Every row gives one point. A path goes straight from each point to the next, and from the last back to the first. The post is the endless flat space through its rows: a point in 2 columns, a line in 3, a plane in 4, and so on, so that a path can go around it. How many times does the path go around the post? Going back the other way cancels.

Post (2 x 3)
[[ 2.01  1.61 -0.62]
 [-1.87 -0.32  0.37]]
Path (26 x 3)
[[-3.60  0.29  0.77]
 [ 1.19  1.60  0.86]
 [ 1.88  0.47 -0.14]
 [-2.62 -1.92 -1.19]
 [ 2.35  3.19 -2.49]
 [-0.86  0.97  0.61]
 [ 3.27  1.07  0.40]
 [-4.48 -3.52 -0.57]
 [-1.51 -0.36 -1.77]
 [ 0.69 -1.41  1.10]
 [-3.02 -0.55  1.95]
 [ 2.86  3.83 -0.94]
 [-2.98  0.51  0.08]
 [-1.32  0.55  1.04]
 [-0.02 -0.13  1.73]
 [-1.57 -1.52 -0.37]
 [-1.20  0.02 -0.54]
 [-1.84  1.79  0.28]
 [ 0.75  0.92  2.27]
 [ 3.13  0.12  0.15]
 [ 1.63  0.75 -1.35]
 [-3.10  0.59  0.04]
 [ 2.06  3.50  0.83]
 [ 2.40  1.02  0.88]
 [ 0.85 -0.43 -1.67]
 [-0.29  1.07 -1.31]]
Times around: 4
